Rows are points. Each copy is the shape, with its points in the same order, turned, moved and blurred by noise. Say if it was mirrored as well.

Shape:
[[-10  35]
 [ -3  11]
 [  7  15]
 [-26   3]
 [ 22  -6]
 [-86  19]
 [-65 -22]
 [ 28 -89]]
Copy 1:
[[-28 -23]
 [ -3 -10]
 [-14   0]
 [  9 -29]
 [  0  19]
 [ 12 -91]
 [ 46 -56]
 [ 79  53]]
Copy 1 is: only turned
Copy 2:
[[ 31 -20]
 [  2  -8]
 [ 18   7]
 [-19 -11]
 [ -2  25]
 [-36 -76]
 [-54 -30]
 [-61  80]]
Copy 2 is: mirrored
Copy 3:
[[  9  35]
 [ -3  13]
 [  2   7]
 [-24  18]
 [  5 -24]
 [-52  78]
 [-66  40]
 [-54 -75]]
Copy 3 is: only turned
Copy 4, 8 rows:
[[ 20  48]
 [  6  20]
 [ -3  21]
 [ 26  11]
 [-10 -10]
 [ 90  39]
 [ 72  -8]
 [ -3 -92]]
Copy 4 is: mirrored

Shape (10 x 4):
[[ 46  42  23  -1]
 [ 11 -26  64 -13]
 [-20 -43   8  46]
 [ 21   6  32 -74]
 [ 33  34 -66  29]
 [-46  24 -30 -23]
 [ 48  16 -12  50]
 [-19 -41  -5 -56]
 [-29 -58  38 -67]
 [ 35  67 -48   4]]
Copy 1, 10 rows:
[[-46  18  38 -15]
 [-33 -64  15  20]
 [ 50 -37   8  41]
 [-75 -28 -13 -42]
 [ 17  75  -3 -22]
 [ 29 -10 -31 -66]
 [  1  52  36  14]
 [-17 -56 -64 -17]
 [-38 -96 -51  -8]
 [-16  66   4 -45]]
Copy 1 is: mirrored
Copy 2, 10 rows:
[[-14  15  48 -35]
 [-52 -27  43  32]
 [-55 -10 -41  24]
 [ 17 -25  72  25]
 [ 24  51 -35 -39]
 [ 36 -48 -25  -9]
 [-35  49  -7 -30]
 [ 22 -35  10  64]
 [ -4 -58  31  83]
 [ 34  32  -2 -61]]
Copy 2 is: only turned
Copy 3:
[[-77  14  -4  -2]
 [-46 -47  20  36]
 [  0 -37 -31  16]
 [-41 -17  75  -6]
 [-17  65 -37 -20]
 [  8  -5   7 -61]
 [-45  38 -35  31]
 [ 22 -17  56   8]
 [  9 -67  74  -1]
 [-46  64 -14 -50]]
Copy 3 is: only turned
Copy 4, 10 rows:
[[ 46  33   8   7]
 [ 35 -19  21  85]
 [-43  -5  40  63]
 [ 45 -26 -45  32]
 [-54  52   1 -37]
 [-34 -55   1  -4]
 [ -5  69  18   7]
 [-16 -52 -41  59]
 [  2 -73 -26  95]
 [-14  34  -7 -53]]
Copy 4 is: only turned

Shape:
[[ -3 -24  40 -26 -29 -46]
 [-65 -19 105 -22  46  -8]
 [ 84  34 -13  -4  17   5]
 [-66   9  87 -11   7  25]
 [ 44   5 -66   8  33   8]
 [-45  13  31  -6  -3 -38]
 [-24  11  45  16 -37 -20]
 [ 31  21 -36 -55  -5  26]
 [ 52  73 -45 -31  52 -10]]
Copy 1, 9 rows:
[[ -55   13   32  -17  -65  -13]
 [ -50   61   35 -108   -3  -50]
 [  69   20    3   19  -49   25]
 [ -46   55   58  -73   27  -21]
 [  55  -40  -27   15  -17    8]
 [ -58   31    7  -18   -6  -27]
 [ -47   33   49    6  -10  -25]
 [  17  -13    1   -9  -26   68]
 [  55   28  -62   14  -17   40]]
Copy 1 is: only turned
Copy 2, 9 rows:
[[-53   4  31   4 -24 -36]
 [-49   4 105 -27  52 -60]
 [ 16  28  -6  54  -3  55]
 [-47 -36  96 -29  44 -37]
 [ 19  54 -60 -10  22  44]
 [-27 -35  30 -15  10 -53]
 [-19 -40  41 -21 -19 -25]
 [-51   7 -32  17  12  53]
 [ 22  21 -43  64  62  34]]
Copy 2 is: only turned
Copy 3 (9 x 6):
[[-59   7  42   2  21  15]
 [-87  31  11  79  59 -66]
 [ 54  22  37 -25 -32 -31]
 [-45  17   2  71  83 -40]
 [ 41  27 -30 -25 -52 -14]
 [-58  -4  -1  -4  43 -26]
 [-33 -25  14  11  52   1]
 [ 40  69   9 -30   6   6]
 [ 49  48   2 -66 -17 -69]]
Copy 3 is: mirrored
Copy 4:
[[-20   0  -7  59 -28   0]
 [-21 -26 -50  82  29 -91]
 [ 67  11  10 -36 -43   3]
 [-38  10 -66  36  34 -67]
 [ 56  -8  49 -44  14  25]
 [-43 -37 -19  20  -3 -21]
 [-37  -8 -54  27  -7   7]
 [  9  46  46 -34 -15 -19]
 [ 49 -13  46 -72 -39 -44]]
Copy 4 is: only turned

Shape:
[[ -40    6   29    7  -46  -22    3  -11   23]
 [ -59  -10   21  -31   -3    7  -79  -11   -4]
 [  -5   68  -24  -12  -36   70  -24  -50   28]
 [ -25    6    2   15  -31  -31   54  -46  -45]
 [-119  -42  -26  -82  -24    2   62   26   15]
 [-103   25   77  -53  -36   22   48   43   26]
 [ -20   14  -16  -28  -27  -43   37   28  -35]
 [ -30   -1   38  -24  -26  -76   66  -37   37]
 [  21  -61   16  -22   33   11   36  -20   20]
 [  40   17  -14  -49   26   15  -52  -34  -10]
 [  36   35    7   39   69   -9  -20  -51   46]
 [  41   -6    2   -3  -35  -72   67  -26  -47]
 [ -21   -4   31   17  -47  -51   27   11   17]
 [ -12  -13   15  -32  -51  -84   -6   74  -37]
 [ -12    3  -14   -4   -7  -22   33  -32   30]]
Copy 1 (15 x 9):
[[ -8   1  -9  63  -9  24 -26  19 -32]
 [-46  15  -2   0  45   5 -37 -19 -71]
 [-19 -10  17 -14 -74 -43 -68 -19 -30]
 [-36 -21 -39  40 -11   3  -4  59  36]
 [-28  -4  93  26  55  46 -50 112 -21]
 [ 35  47  35  75  41 -13 -76  85 -50]
 [ -3 -19  -2  33  36  33 -47  33  50]
 [ 39 -34 -28  55  -4  50  10  78 -20]
 [  9  44  15 -27  -6  35  47  33   5]
 [ -3  -4 -19 -70   3   1 -25 -41  -6]
 [ 33 -25  -9  -9 -31 -34  58 -56 -17]
 [  6 -20 -64  26  -9  54   0  48  78]
 [  7   3 -16  82  -1  48 -13  20   1]
 [  5   7 -26  60  77  85 -59   1  35]
 [  2 -28  11  20 -23  26   5  26  -3]]
Copy 1 is: only turned
Copy 2 (15 x 9):
[[ -72   -8  -10   17  -28   54   -1  -10   32]
 [ -21   -1   37   18  -60   85   -4   28  -53]
 [ -62   -3    5   -1   16    3   34  -63  -74]
 [ -53    4    1  -60    8   45  -44  -34   51]
 [   1 -110  -16   36  -58   57  -78  -31   12]
 [ -76  -70   40   79  -97   39  -21  -54   31]
 [ -17  -22  -40  -35  -63   14  -26  -27   39]
 [ -30  -40  -35    9   -6   87   12  -37   86]
 [  53   -5   17   33   16   25   -7  -29   21]
 [  37   33   -3  -21  -28   29   43  -30  -53]
 [  10    0   32  -31   31   29  106   -2    1]
 [  -9   39  -46  -58   -3   24  -24  -46   75]
 [ -57  -16  -31    6  -25   31   -1   13   56]
 [ -17   21  -63  -10 -104   34  -22   27   50]
 [ -26  -39  -20  -10    9   34   17  -30   22]]
Copy 2 is: only turned
Copy 3:
[[  12   21   46   10   60   -9  -26    9   36]
 [   5   55   29    8   10  -55  -47  -35  -20]
 [ -41   84  -46  -37   67  -14   -8   24  -21]
 [ -34  -13    8   59   80   27   10  -14   44]
 [ -62   34   99  106   52  -61  -41   64   25]
 [ -18  -12   72   28   78  -37 -110   65   -9]
 [ -64  -38   42   31   28  -30    1    4   37]
 [ -18    2   93   22   55   55  -15   24   51]
 [ -19   40    8   64  -45   54  -24   39   23]
 [ -63   61  -13  -19  -31    9   -6  -33  -17]
 [  31   41   -5  -16  -17   67   44   10  -40]
 [ -52  -38   24   38   26   52   27  -14   90]
 [  10  -14   52   10   33    1  -21   20   60]
 [ -36  -59   75  -11   -3  -54  -33  -29   68]
 [ -26   30   29   20   25   25   29   19   23]]
Copy 3 is: mirrored
Copy 4 (15 x 9):
[[  37  -33   16  -43   32    6  -17   21   13]
 [  33  -36    3  -29   50  -54   34  -36  -33]
 [ -33   26  -25  -90   14  -21   28  -45   56]
 [  -1   -9  -11   -7  -22   12  -14   68   -3]
 [   7  -73   66 -106  -31   24   10   19  -95]
 [ -23  -55   79 -116   53  -28  -47   33  -28]
 [  32    6   55  -28  -42  -14    5   46   -9]
 [   9  -67   58   -9    5   50  -18   40   29]
 [  -6   -7   34   15  -10   40  -43  -51  -29]
 [ -10   24   23   13   -2  -37   43  -69   15]
 [   7  -30  -16   21  -22  -21  -37  -77   84]
 [  13   22   43   38  -35   33   -9   68   19]
 [  60  -21   37  -27   14   17  -31   36   20]
 [  91   10   96   -7    3  -33    5   49  -24]
 [  14  -28   16  -27  -20   29   -5   -7   26]]
Copy 4 is: mirrored
